Every row gives one point. A path goes straight from each point to the next, and from the last back to the first. The post is the endless flat space through its rows: a point in 2 columns, a line in 3, a plane in 4, and so on, so that a path can go around it. Count how often the path circles the post. Going back the other way cancels.
In the rows, zero is written as 128.

Post (1 x 2)
[[126 113]]
Path (18 x 2)
[[156  91]
 [118  84]
 [ 48 115]
 [102 116]
 [112  97]
 [145  90]
 [168 108]
 [117  80]
 [ 72  83]
 [ 67 150]
 [104 161]
 [ 85 135]
 [113 155]
 [180 127]
 [205 105]
 [169 162]
 [131 145]
 [174 130]]
Times around: 1

Post (7 x 8)
[[164 138 112 108 147 166 112 146]
 [ 71 153  58 126  93 126 113 122]
 [ 88 120  58 145  91 151 138 149]
 [190  90 161 157 195  96 102  82]
 [ 92 100 134 115 187 131 144 103]
 [184  87 122  92 165 135 109 113]
 [ 85 150  90 138  32 137 138 136]]
Path (25 x 8)
[[112 133  26 131 140 160  68  91]
 [134 141 106 122 128 134 126 102]
 [119 202 144 129 176 140 137 137]
 [161 101  84 109 197 142 130 127]
 [136 116  97 189 149 125 177 158]
 [118 120  88 164 174  96  95 109]
 [156 125 151 109  69 100  81 110]
 [157  41 109 163 117 122 117  83]
 [187 136 115 148 111 114  77  69]
 [129 151  93   7 171 193 164 134]
 [143 147  84 141  93 170 152 135]
 [139 161 128  54 150 106 100  88]
 [174 132 129 163 164 123 108 156]
 [102 146 113 100 196 132 155 154]
 [136 125  57  85 177 110  94 110]
 [103 142 125 125 100 131 148 140]
 [121 161 109 126 129  87  65 101]
 [143 182  95 189  36 170  79 160]
 [102 164 133 162 141 139  95 132]
 [205  76 127  97 118 156 101 101]
 [ 95 154  88 138  87 121 111  96]
 [152  89 100 166 115 134 183 143]
 [ 76 161  20 125  92 108 114 162]
 [126 147 139 149 117 103 110 115]
 [ 68  95 114 116 155 123 104  99]]
Times around: 3

Post (11 x 12)
[[116 158  97  91 126 146 129  88 133 127 110 188]
 [109 134 145 146 166 123 133 100 166 137 170 130]
 [151  79 177 108 112  71 133 130 131 130 133 108]
 [139 129  51 108 150 202 127 129 165 168 163 146]
 [110 147 167 115 150  32 136 166 110 147  75 133]
 [ 95 102 146 162 114 106 141 150  80 114 133  75]
 [ 89 114  24 132 121 159 123  64  97 163 139 147]
 [119 169 108 143 200 167  89  95 139 137 150 109]
 [129  78 129  87 102 203  87  90 154 187 138 177]
 [133 128 125 127 131 114  99 138  85 147 122 165]
 [143  66 149 139 144 146 120 151 129 140 121 126]]
Path (23 x 12)
[[106 178 102 137 186 171  69 108 123  99 172 148]
 [107  85  87 108 106 122 128  89  82 134 114 168]
 [105 150  94 143 196 124  91 113 111 201 118 159]
 [129 131  90 160  84 174 144  95 104 122 153 188]
 [ 99  52 125 169  91 103 100 132 120 154 155 135]
 [ 58  62 128 151 135 165 146  87 131 113 124 145]
 [145  85 189 107 104  98 113  78  97 125 162  66]
 [ 99  98 100 112 129 218 127  79 146 206  74 130]
 [147  98 112 125 147  51  96  71 172 196 166 153]
 [ 87 157  74 131 177 148  79 125 107 174 135 112]
 [ 80  83 146 129 156 122 164 126 135 155 139 142]
 [ 99 114 158 144 115  72 167 111  92 155 123  76]
 [111  74 147 144 114 162 147  77 170 152 134  94]
 [ 86 163 108  62  97 168  74 192 127 162  45  87]
 [ 32  61 133 168  96  73 155 137  95 152 184 122]
 [111 148 198 130 126 135 135 112 143 103 193 109]
 [179  24 179 147 116 115  95 107  93 144 144 145]
 [103 136 165 162 159  52 122  83 167 164 124 139]
 [ 81  92  97  90 100 136  56  74 103 170 124 129]
 [141  59 133 115 121  68 169  74 165  77 205 144]
 [ 51  94 104 172 177 126 137 106  75 142 162  92]
 [161 158 175 111 155  80  84  66  98 156 133 105]
 [ 44 107 170 177 132 105 148 141 173 165 119 102]]
Times around: 5
